Each row is a point. Each copy is the shape, with its points in the same order, turned, moved and blurred by noise. Is it also mirrored, or only turned?

Shape (7 x 2)
[[-26   8]
 [  4 -43]
 [ 71 -55]
 [ 15   9]
 [-77 -21]
 [-28   7]
 [-21  26]]
Copy 1 (7 x 2)
[[  3   7]
 [ 21 -54]
 [ 74 -89]
 [ 45  -6]
 [-53   3]
 [  4   5]
 [ 13  23]]
Copy 1 is: only turned
Copy 2 (7 x 2)
[[-22  10]
 [ 37  26]
 [ 95 -17]
 [ 12 -14]
 [-36  68]
 [-29  21]
 [-35   1]]
Copy 2 is: mirrored
Copy 3 (7 x 2)
[[-31   8]
 [-14 -42]
 [ 47 -85]
 [  8   0]
 [-81   0]
 [-32   6]
 [-27  20]]
Copy 3 is: only turned
Copy 4 (7 x 2)
[[ 15 -24]
 [-35 -26]
 [-78  24]
 [  0   9]
 [ 23 -83]
 [ 16 -25]
 [ 41  -8]]
Copy 4 is: mirrored

Shape (7 x 3)
[[ 58 -37 -32]
 [ 18   5  23]
 [ 12 -20 -86]
 [ 22 -25  35]
 [ 30  30 -50]
 [  5 -28  83]
 [-22  60  -7]]
Copy 1 (7 x 3)
[[ 38 -70 -16]
 [ 20   7  13]
 [-12 -76 -63]
 [ 17 -20  33]
 [ 22 -14 -62]
 [ 14   6  78]
 [-15  38 -40]]
Copy 1 is: only turned
Copy 2 (7 x 3)
[[ 63 -24 -75]
 [ 48   2  -2]
 [ -5 -33 -95]
 [ 68  27 -12]
 [ 10 -52 -40]
 [ 80  58  17]
 [-22 -20  17]]
Copy 2 is: mirrored

Shape (8 x 3)
[[ 65 -29 -19]
 [-42  12  20]
 [ -2 -24  -8]
 [ 18   8  86]
 [ 63  31 -32]
 [-24 -11  13]
 [-25 -31  59]
 [-35  49  13]]
Copy 1 (8 x 3)
[[ 82   2 -11]
 [-44  -6 -11]
 [ 13 -10 -31]
 [-15  85 -24]
 [ 56   0  47]
 [-19  -5 -28]
 [-30  32 -59]
 [-44  -4  21]]
Copy 1 is: mirrored
Copy 2 (8 x 3)
[[ 53 -17 -76]
 [ -9 -16  22]
 [ 11 -34 -31]
 [ 73   0  35]
 [ 27  29 -76]
 [ -1 -32   8]
 [ 37 -43  40]
 [-18  28  27]]
Copy 2 is: only turned
Copy 3 (8 x 3)
[[ 64  -3 -42]
 [-32 -38  20]
 [ 15  -2  -4]
 [ 39 -95  23]
 [ 33 -33 -90]
 [ -4 -28  12]
 [ 13 -48  58]
 [-52 -63 -17]]
Copy 3 is: mirrored

Shape (10 x 4)
[[ 34  87 -12   1]
 [ -8  -2 -36 -33]
 [-25 -43 -39  75]
 [ 38   5 -45 -44]
 [ 61  -6   8  34]
 [-39 -20  59 -38]
 [ 66  -8  -4  45]
 [-18  10 -18  75]
 [-74  18  79  55]
 [ 37 -12 -13 -22]]
Copy 1 (10 x 4)
[[ 43  61   8  52]
 [ 30 -37  -7  22]
 [-54  -2 -32 -50]
 [ 76 -22 -23  11]
 [ 48  28  21 -46]
 [ -5 -50  83  22]
 [ 30  31  10 -54]
 [-48  32 -22 -25]
 [-95  19  77   2]
 [ 58 -17  10  -4]]
Copy 1 is: mirrored
Copy 2 (10 x 4)
[[ 18  62  -7  64]
 [  3  20 -51 -13]
 [-13 -90 -38  42]
 [ 53  24 -56  -2]
 [ 50 -19  25  29]
 [-27   8  38 -45]
 [ 69 -32  14  50]
 [-28 -44 -11  66]
 [-90 -28  67  30]
 [ 56   4 -15 -11]]
Copy 2 is: only turned

Shape (10 x 4)
[[ 23 -45 -17 -14]
 [-21   2  35   0]
 [  3   2 -40   1]
 [ -3  47  40 -33]
 [ -8  -9  -9 -47]
 [ -4 -30  21  28]
 [-58  63  38  30]
 [ -5  71   5  49]
 [ 50  -8  59 -34]
 [-11  -1  -3  20]]
Copy 1 (10 x 4)
[[-23 -23 -26 -24]
 [ 24   8  28   6]
 [-23  29 -31   6]
 [ 30  54  40 -29]
 [ 22  18 -26 -32]
 [ -9 -23  20  19]
 [ 38  61  51  55]
 [-23  73  41  46]
 [ -6  -3  52 -66]
 [ -7  12   2  22]]
Copy 1 is: mirrored
Copy 2 (10 x 4)
[[ 17   0 -51 -38]
 [  9  34  14 -10]
 [  6 -26 -24   3]
 [  6  -5  60 -25]
 [-28 -14  -6 -29]
 [ 27  46 -25   0]
 [  9  40  68  53]
 [ 43  -1  44  50]
 [ 33  19  19 -86]
 [ 15  15 -12  11]]
Copy 2 is: mirrored
Copy 3 (10 x 4)
[[-22 -30   0 -40]
 [-21  16  29  34]
 [-13  -8 -44   3]
 [ 23  53  15  24]
 [ 22 -13   4   0]
 [-54  -7  21   8]
 [-22  47  -1  95]
 [-46  63 -47  55]
 [ -4  45  42 -40]
 [-35  -2 -13  25]]
Copy 3 is: mirrored

Shape (11 x 6)
[[ 21   3   0   1  37 -41]
 [ 17  12  11 -26  38 -20]
 [ 42 -11  32 -51 -16 -36]
 [ 24  11  32 -19 -28  25]
 [ -4  31  12  35 -21  21]
 [ 37   0  41   7 -18  35]
 [-38  26  -5  24  30  27]
 [ 67  24 -49   0 -26  13]
 [  3 -83  70  -3 -43  18]
 [  2   3 -26  -4 -26 -20]
 [ 69   6  21 -44  45  10]]
Copy 1 (11 x 6)
[[ 41   6  -8   1  42  -2]
 [ 28  10   3 -27  41   8]
 [ 48  -5 -36 -51  -4  11]
 [-14  -6  -8 -42 -28   0]
 [-32  14   8  24 -12  -6]
 [ -3   4   9 -36 -30 -37]
 [-35   2  41  17  42   4]
 [-26   6 -69  -8  15 -50]
 [ 32 -79  35 -44 -66 -15]
 [-10 -27 -43   3  12  17]
 [ 45  25  -8 -61  33 -37]]
Copy 1 is: mirrored
Copy 2 (11 x 6)
[[ 31 -21 -12 -19  40 -46]
 [ 33   7 -11 -38  38 -26]
 [ 75  13   7 -41 -12 -57]
 [ 51  22  36  -9 -11   1]
 [  9   7  27  33  11  11]
 [ 48   5  62  -5   6   0]
 [-25   0  -2  -2  34  27]
 [ 95 -21  -8  29  20  24]
 [ 25 -26  89 -52 -64 -25]
 [ 35 -18 -24  10 -17 -13]
 [ 82  14  16 -59  55 -14]]
Copy 2 is: only turned

Shape (9 x 6)
[[ -9 -15 -14 -12  -8  17]
 [ 17 -18 -10 -19  10 -25]
 [-33 -33   5   5   9  11]
 [ 13 -14  -1  27  25  22]
 [-15  -2 -13 -21  18  15]
 [ 10  21  30  95  -3  13]
 [  7  -5  32 -23   9 -11]
 [ -9  -3 -19  10  15  -7]
 [  1 -27 -19 -26  -1  10]]
Copy 1 (9 x 6)
[[ -2 -26  -7 -24 -10  -5]
 [ 20 -12   7 -21  -9 -38]
 [-11 -51   8 -17  25  -8]
 [ 25 -21 -24   5  36   2]
 [  3 -15  -1 -45  13  -4]
 [-14   2 -28  72  64  10]
 [ 19  -4  40 -13   1  -8]
 [ -6 -11 -16 -17  22 -24]
 [ 12 -33 -11 -31 -16 -16]]
Copy 1 is: only turned
Copy 2 (9 x 6)
[[-11   0  -6  -7 -14   5]
 [ 26  -3 -15 -16  10 -21]
 [-28  -5  23  -4   6 -12]
 [ -1  -8   0  16  37  20]
 [-15  22 -10 -20   5   3]
 [ 13   5  41  89  35  35]
 [ 30  12  26 -25   8   0]
 [ -3  13 -11  12  14 -12]
 [ -5  -8 -16 -23  -9  -2]]
Copy 2 is: only turned

Shape (14 x 8)
[[ 32 -47  19 -19 -23  39  75  36]
 [-58  13 -15 -44   1 -36 -37  24]
 [-59 -43 -16  -7  16 -21 -15  49]
 [ -7 -22  41 -60  28 -33   4  26]
 [-16 -52 -25 -16  13 -46  17  43]
 [ 13 -47 -30 -45 -21 -38  31  42]
 [ 11  38 -48  -6  43  37  74  21]
 [-38  25  30  33 -32 -52 -34 -39]
 [  1  19 -32  12  44 -28  35 -26]
 [ 15 -33  13  40  41   8 -37   2]
 [ 39   8   1  27   1 -12  53  34]
 [  0 -27 -13  26 -41  -3  65   3]
 [  7 -45   3 -16 -25 -43  -7 -61]
 [ -8  19  -5 -47 -57   4  10 -11]]
Copy 1 (14 x 8)
[[ 24 -63   4   3 -29  23  40  75]
 [ 28  21  68   7   9 -64  -9 -29]
 [ -1 -18  51  52   6 -71  -1  10]
 [ 11 -50  79 -25  17 -22 -15  13]
 [  6 -45  24   9   4 -79  -4  32]
 [ 37 -52  15 -16 -28 -68   5  39]
 [ 63 -12 -22   4  73  -4  57  41]
 [-54  59  20 -21  -7 -17 -23 -26]
 [  3  -5 -27 -19  67 -28   5   1]
 [-16  -7   6  41  33   3 -63  32]
 [  4  -4 -11 -22  24 -13  16  82]
 [-10 -17 -32  -2 -26 -17  43  42]
 [-19 -30 -14 -29 -31 -16 -40 -31]
 [ 43  12  21 -27 -39  -1  22 -13]]
Copy 1 is: mirrored
Copy 2 (14 x 8)
[[-18 -56 -24   4 -15  -1  95  39]
 [-48   8  -1 -20  17 -15 -60  52]
 [-46 -38 -44  18  32 -14 -41  57]
 [-27 -32  40  -2  35 -16   4  61]
 [-23 -41 -37   7  46 -49   7  64]
 [-15 -37 -29 -24  12 -60  25  69]
 [-45  42 -56 -18  52  11  83  14]
 [  4  26  15  52 -15 -41 -62  -8]
 [-10  28 -27   7  64 -33  22 -10]
 [ 32 -25 -29  49  42  30 -17  23]
 [ -2  16 -29  37  15 -28  68  45]
 [-12 -20 -53  30 -19 -52  55   7]
 [ 28 -43  14  -6   6 -57 -17 -20]
 [-22   9   6 -36 -42 -21  12  14]]
Copy 2 is: only turned
Copy 3 (14 x 8)
[[ 28 -61  50  25 -32  35  62  41]
 [-33  20  26 -63 -33 -14 -23 -28]
 [-25 -49  19 -40 -31  10 -40 -28]
 [ 15 -38  74 -51  11 -26   6 -14]
 [ 12 -69  15 -45 -45  -4  -2 -11]
 [ 23 -67  10 -44 -60 -22  30  14]
 [ 54  -1  -8 -30  -7  87  61  -9]
 [  5  35  12  37 -10 -53 -29 -64]
 [ 45  -5 -24 -20  13  11  33 -52]
 [ 37 -33   7  13  33  12 -59   1]
 [ 73 -33  25  16 -34  30  23 -22]
 [ 23 -47  -1  46 -49  12  45  -7]
 [  1 -26  -8  17   8 -80  17  -5]
 [ -9  31  21  -3 -43 -20  44  22]]
Copy 3 is: mirrored
Copy 4 (14 x 8)
[[-38 -19  71  -2 -55  52  -1  31]
 [ 27  28 -44 -51  -4 -10  48  -2]
 [-28  -6 -40 -30  -6 -26  35  33]
 [ 12 -22  32 -44  25   6  50  -3]
 [-33   2  19 -36  10 -32  12  24]
 [-27  13  36 -67 -21 -22 -17  29]
 [-72  80  34  -4   0  68  18  19]
 [ 49  23 -21  49 -19 -27  37 -53]
 [-43  52  27  10  26   5  21 -39]
 [-14 -21  -6  43  47  21 -11   1]
 [-17  40  68  31  -5  14   7  26]
 [-45  25  47  28 -75  -5  -6  -3]
 [  5 -14  18  -7 -21 -13 -27 -71]
 [ 28  41   8 -30 -59  26   3 -26]]
Copy 4 is: mirrored

Shape (14 x 8)
[[ -5 -32  28 -11  44  -6 -27  40]
 [ 34 -36  23  30   8 -13  19  21]
 [ -6  -2 -30  30 -42 -31  47 -30]
 [-19  54   5  25  -5  42  39 -51]
 [ -1  62 -25 -59  -9  10 -24   7]
 [ 14  -2  -1  -4 -30 -31  -5  34]
 [-36  13   2 -55 -45  21   7 -29]
 [-35  18 -21 -17  24  23   2  24]
 [ 28   0 -57  21 -31  25  37   7]
 [-20 -26  15 -44  16  -3  -7 -51]
 [ 48 -36  41 -46   8  53   1 -49]
 [-22  48  -2 -41 -42 -29  41  16]
 [ 55  47  -1  13  13  51 -29  27]
 [ 60  29   6 -30  45  -3  -5 -32]]
Copy 1 (14 x 8)
[[-52 -32   3 -10   8 -42  17  -4]
 [  9 -32  23  25  11  -7  28  20]
 [ 72  24 -31  32 -14   5   2   4]
 [ 14  31  -4  17 -23  60 -49 -39]
 [-23  70  -8 -48  15 -19 -49   2]
 [ 19  13   7  -4  -5 -48  -2  32]
 [ 35  30 -10 -52  -3 -18 -40 -52]
 [-31   4 -39 -33 -11   0 -26   0]
 [ 47   3 -29   1  23  28 -29  46]
 [  3  13 -17 -16  27 -23  15 -73]
 [  8 -14  47 -29  76  15  -4 -58]
 [ 31  59   0 -47 -46 -18  -9   5]
 [-44  15  31   5  36  13 -62  41]
 [-32  53  28   4  55  17  14 -13]]
Copy 1 is: only turned
Copy 2 (14 x 8)
[[ 42   4  -2 -44  52  33 -26   5]
 [ 31 -33  20   0  14   1 -35  -8]
 [-41 -12   6   7  -5 -57   6 -20]
 [-63 -26   8   9  -4  33  56 -23]
 [ 16  13 -20 -50  13   1  95  15]
 [ 28   4   7 -21   7 -31   3  30]
 [-36 -13 -48 -63 -12  -1  49   9]
 [ -5   6 -30 -17  59  23  39  -3]
 [ 10 -21 -32  43  -2 -29  34 -20]
 [-14  -9 -13 -81   8  15   4 -47]
 [ 28 -62 -24 -55 -41  52  11 -45]
 [-26 -22   0 -38  25 -45  57  39]
 [ 55 -11   9  22  -3  51  59  10]
 [ 45 -29  35 -40  10  18  60 -51]]
Copy 2 is: only turned

Shape (12 x 9)
[[ 37   1  23  -7  25  61   5 -40 -65]
 [-27 -55  34  33 -11  27  45  12  12]
 [  8   9  27  43  -3 -17  19 -20  11]
 [  5  14 -17  13  37  28  18  36  10]
 [-24 -28  11 -40 -27 -22  17 -28 -33]
 [-55  40 -38  40 -21   3 -39  28  36]
 [  4  11 -48   5  41  28  19  26 -38]
 [-26 -28  44 -12  -5 -14  18  19  15]
 [  6 -55 -27  17 -30  36   0  21   5]
 [ 31  13 -47 -35 -15 -39 -17 -46  32]
 [ 11  28  -9  -9  39 -45 -13  13 -61]
 [-23 -42  14 -15  34  27 -11 -60  25]]
Copy 1 (12 x 9)
[[ 15 -17 -38 -36   6  53   5 -31 -94]
 [ 26 -55  10  13 -17  74  21   9  17]
 [ 18   0   8   7 -41  21  22 -36  -4]
 [  8  17 -43  12  19  29   9  19   3]
 [-12 -79 -10 -48 -46   1  24  -2 -19]
 [-31  -5  -3  69 -14 -23 -38  18  12]
 [ -6 -11 -87  14  19  21  18  16 -28]
 [ 13 -37   0 -28 -47  34   5  24  26]
 [ 41 -73 -22  18  27  23  -8   5   5]
 [ -3 -18 -11 -41   7 -74   6 -38  13]
 [ -8   7 -89 -21 -54 -15  10  -6 -33]
 [-26 -39  -1 -47  10  50 -20 -47  14]]
Copy 1 is: mirrored
Copy 2 (12 x 9)
[[-24  47  73  -3 -11  15   2 -45 -12]
 [ -9 -51  21  44  -2  60  30   8  26]
 [ 40 -18   6  37 -13  -2   7 -28  33]
 [ -1  20  -6 -11  30  10  21  16  42]
 [ -8 -51   2 -11 -39  17 -15 -25 -38]
 [ -1   6 -72  37   6  -2 -51  32  52]
 [-31  33 -12 -16  37 -11  27  -1   2]
 [ 29 -55   9  -1  -5  45  -6  14   7]
 [-46 -22  17  29 -24   5  17  46  22]
 [  3 -26 -16 -41 -56 -65 -29 -16  36]
 [ 32  14  -7 -22  31 -38 -12 -13 -43]
 [-34 -51  46 -10  -1  16 -40 -37  47]]
Copy 2 is: mirrored
Copy 3 (12 x 9)
[[ 35   6   5  14  28  32 -29 -18 -95]
 [-48 -12  44  29  36  16  47   8 -16]
 [ -7  44   9  43   9   6  18 -27  -4]
 [  8  29 -27 -13  49  21  29  31   2]
 [-11  -7  41 -18 -25 -24   3 -31 -25]
 [-66  62 -24 -33  -8  41  -3  17  57]
 [  3  16 -48 -33  43  -9  -3  40 -40]
 [-10   7  69   1   5  -5  39   7   7]
 [-37 -41  -4  25   5  27   6  34  -1]
 [ 35  -9 -32 -15 -42  -9  -3 -46  39]
 [ 31  66  -6 -21   1 -46 -36  21 -24]
 [  6 -28  28 -14  52  22  -8 -59   1]]
Copy 3 is: only turned
Copy 4 (12 x 9)
[[ 16  32 -42 -27 -18  76 -28 -18  11]
 [-23 -42  30  31 -43  25  20   3  29]
 [  0  22  15  16 -41 -17   9 -21 -11]
 [ -5   0 -16  16  35   7  26  19  -9]
 [-53 -13  12 -50 -39   0 -42  -9  12]
 [-34   3  73   8  36  -8  25  10 -78]
 [-29  -6 -51  -3  39  27   8   2 -31]
 [-27 -16  33   7 -25 -17 -20  28  27]
 [  0 -65  15 -20 -17  32  23  13 -25]
 [  8   5  14 -84   8 -55  -4 -30 -32]
 [-29  29 -47  -5   6 -20 -58  10 -44]
 [ 12 -20  41 -19  14  19 -34 -51  37]]
Copy 4 is: mirrored

Shape (14 x 9)
[[ 54  -7 -14  50 -35 -15 -29 -35   0]
 [-20 -14  22   9  31  13 -38 -26 -31]
 [ 48   8  22  11   7  43  14  11  40]
 [ -6  20  23 -40  52 -14  12  37 -22]
 [-33 -25  46  15 -10 -14 -12  51  38]
 [ 51 -42  -8 -20  -6  14 -53  49 -10]
 [ 24 -12  25 -46 -14  14  14 -28  48]
 [-11 -35   3 -39  -6 -27 -16  29  25]
 [ 14 -33  55 -43  38  -4 -53  45 -17]
 [ 26   6  44 -49 -35  55  32  16  40]
 [-27 -47   1 -17 -14 -13  26 -11 -16]
 [  6  51   1  41  26  65 -40  22 -18]
 [-17   5   5  43 -10  19  37  43 -17]
 [ 22  47  63  39 -36  -8  15   0 -33]]
Copy 1 (14 x 9)
[[ 20 -30   9  51 -39   9  23  41 -53]
 [-27  -7 -36 -16 -52  -6 -33 -15 -58]
 [ 59 -21  12  -6   2  41 -17 -15 -22]
 [ 27  18 -19 -73   3 -41 -25  -6 -41]
 [-20 -25   1 -10  54  -3 -61  18 -41]
 [ 26  -9   4 -39 -31  34 -41  80 -18]
 [ 48 -17   7  14 -13 -17 -36 -20  24]
 [ -3 -24 -12 -27  16 -36 -39  42   4]
 [ 15   2 -26 -59 -24 -11 -95  41 -38]
 [ 49  13  50 -14  17  18 -47 -29  26]
 [-29 -40  26 -29 -18 -42 -11   0 -10]
 [  4  41 -28 -18 -11  68  -1 -13 -73]
 [-15  -4  38 -39  26  24  11 -13 -59]
 [ 22  33  54  27  -2 -15 -13 -15 -92]]
Copy 1 is: only turned
Copy 2 (14 x 9)
[[ 61  10   4   4 -33   5  17 -61 -15]
 [-32 -28  26  10 -31   9 -35 -28 -17]
 [ 63 -32  47   2  19  19   0  17 -29]
 [-44 -51   0   6  38   3   5  23   1]
 [ -3  29  15 -39  39 -21 -43  20 -12]
 [ 32  -3 -18  53  40  29 -44 -21  -9]
 [ 49 -46   6 -33 -18  40 -20  28   8]
 [ -6  10 -29 -19  24  35 -37   7  12]
 [-16 -52 -15  27  46  -9 -75 -11  -4]
 [ 65 -35  19  -7   2  18 -26  80  -2]
 [-24  10 -37 -26 -26  22 -11  22 -37]
 [  1 -11  85  67  -2   4   6  -9 -15]
 [ -6  29  27   6   6 -14  27  27 -53]
 [ 23 -21  18  10 -24 -75  27   8 -15]]
Copy 2 is: mirrored

Shape (16 x 11)
[[ 21  10 -30  20 -23  37  19 -36  24   4   4]
 [-12  -8  -6  -2 -41  -1  38   5  28   1 -22]
 [ 43  59  36  42   2  32  -2  34 -28  49 -10]
 [ -9   8 -32 -33   2   0  25  19  17 -28  -5]
 [ 16  11 -18  -7   8   7  25  20  -3 -29  20]
 [-29  24  42 -20 -32 -24  29  20 -18 -33  17]
 [-45  38 -28  23  16 -23  13   8   0 -21   3]
 [ 38  -9  18  33  36 -15  31 -33 -24  28   2]
 [  9  30   2  18 -24   7  -1  -3 -36 -33 -14]
 [-30  -6  10  -2 -16 -29 -35  14  -5 -40 -44]
 [-12  -4   3  51 -20  45  32  -9  10  19 -29]
 [-22  46 -23  -9   7   2  30 -27 -22 -20 -47]
 [-35 -18  -9   5   3 -22 -27 -33 -42  23  -5]
 [ 21  46  19 -21   6   1  20 -40  37   8 -11]
 [ -4  -8  44  18  39  39 -18 -34  27  -1   7]
 [ 12  12  28  13   7  38 -21  35  42   6  38]]
Copy 1 (16 x 11)
[[ 31 -11  -5 -45 -13  23  15  -5 -28  11  43]
 [ -1   1 -16 -34 -35 -23  11 -33   2 -11  18]
 [ -8  52  35 -20 -30  43  -4  30  29  79  -1]
 [-12  19 -40  -9  -4  -3  10  -2 -31 -35   2]
 [ -4  28 -15  10  -5  12  11  22 -10 -24  26]
 [-44  39  36 -15 -25 -34 -19   5 -15 -41   8]
 [-29  37   7   5  31   1  12 -43 -24  -6  11]
 [ 61  37  32   4   9 -22  23  12  31  23  27]
 [ -5  15  39  -1 -31  15   4   6 -42   1  -4]
 [-26 -26  19   9  -8 -14   1 -23 -15 -22 -52]
 [ -2  -8  12 -51 -20   1  49 -18   7  38  31]
 [ 13  38   9 -26  -5 -17  30 -25 -61  -6 -22]
 [ 13 -17  23  18  33 -50 -13 -14 -23  33  -3]
 [ 39  38  -1 -61   5   5 -18  -2   6 -17  -9]
 [ 16 -21  25 -47  49   4  15  31  20   0  -5]
 [-36  -6  -4 -33  15  42 -12  39  31   7  17]]
Copy 1 is: only turned
Copy 2 (16 x 11)
[[ -8  25 -43  30  -5  30  -7   8   3  -3 -19]
 [ -1 -20 -13  33 -11  11   6 -42  -1 -23   1]
 [  4 -43  -4  21 -16   0  30  62 -15  73  -1]
 [-13  -5 -11 -20  -4 -12   1 -25  26 -34   3]
 [-13  -8  -4 -18  11  10  -3  15  23 -19  18]
 [  9 -24  67  14 -18   4  14 -10  12 -28  31]
 [-16  29  10  11  16 -45  30  -1   6 -16  29]
 [ 35   9 -23 -13  20  39  34  31 -48  13  22]
 [ -1  -7  25  22  10  -4  22  41   0 -23 -23]
 [ 24 -18  41   8  41 -40  15 -23  -2 -27 -31]
 [-33  -4 -24  47   8  26  31 -11 -32  17 -15]
 [ -6  22   1  -3 -19 -18  65   3  -2 -36 -23]
 [ 24  30  23  -5  13 -23  -2  -2 -72 -12 -16]
 [ 41  23 -15   3 -28  24  32 -11  29  18 -10]
 [  9  35  17 -10  35  44  13 -13  -4  55 -21]
 [ -8 -11  10   6  20  13 -32  -5  28  67   8]]
Copy 2 is: only turned
Copy 3 (16 x 11)
[[-22  -2 -13 -14   2  22  60 -14  20 -30  18]
 [  0   0  16 -12  -8  20  19  36  27 -13 -12]
 [-24   1  11  16  95  39   2   5 -30  -6  59]
 [ -8 -10  -3 -34 -25 -15   1  42   2 -19   7]
 [-14 -31   2 -20 -13  -4  11  30   3 -15  48]
 [-11   3  57  21 -10 -24 -14  56  23  18  33]
 [-16   1   0  17 -15 -17 -29  13   7 -52  28]
 [-18 -40 -27  50  13  25  21  -8 -25  22   6]
 [ -4   7  41  11  -8   7  14   8 -23 -18  57]
 [ 33   5  59  -7 -24  -2 -39  -7 -19 -14   7]
 [-44   3  21   7  16  60  24  -2   3 -30  -9]
 [-20  33   8  21 -17 -16  25  27 -35 -44   5]
 [ -8  29  -6  35 -30   9 -24 -26 -14  21  -4]
 [ -8   1   9  16  43 -41  56   4   2 -13  -1]
 [-49 -44  28  16  25 -13   8 -51  -1  -1  -9]
 [-36 -42  27 -32  55   3  -9 -26  37  -2  25]]
Copy 3 is: only turned
Copy 4 (16 x 11)
[[  6 -10 -17  -5 -34 -17  26   5 -15 -23  42]
 [ -1 -14   4  -4 -33 -35  18  19  21 -14 -21]
 [ 65  43 -41  16  22  55  11  29 -16  -9  -3]
 [-11 -44  18 -22 -28  -6 -25   7  -3  -9 -21]
 [  5 -29   7   6 -26   3 -25  12 -40 -15 -20]
 [ 22  24  64  15  -5 -12 -19   0 -12   0 -52]
 [-39  25   6 -20  -9   7 -38   1 -12 -29 -15]
 [  1   9 -57  16  14 -21  23 -13 -58   6 -22]
 [  9  20  12  27 -34  30  -2 -12  -5 -37 -17]
 [-33  -1  11  33 -29  11 -27 -10  35  -2 -41]
 [ -6  13 -28  10  13  -9  43  34  19 -43   9]
 [-16  -9  15 -32  -4  31  17 -41   6 -32 -33]
 [-64  22  -5  23 -24  16  20 -14 -14  30 -17]
 [ 34  -3 -13 -13  -2 -15   1 -44  -1  13  18]
 [-13  -7 -23  46  48 -14   0 -12  -7  10  43]
 [ 26   3  -4  33  15  -4 -41  50   0  10  42]]
Copy 4 is: only turned
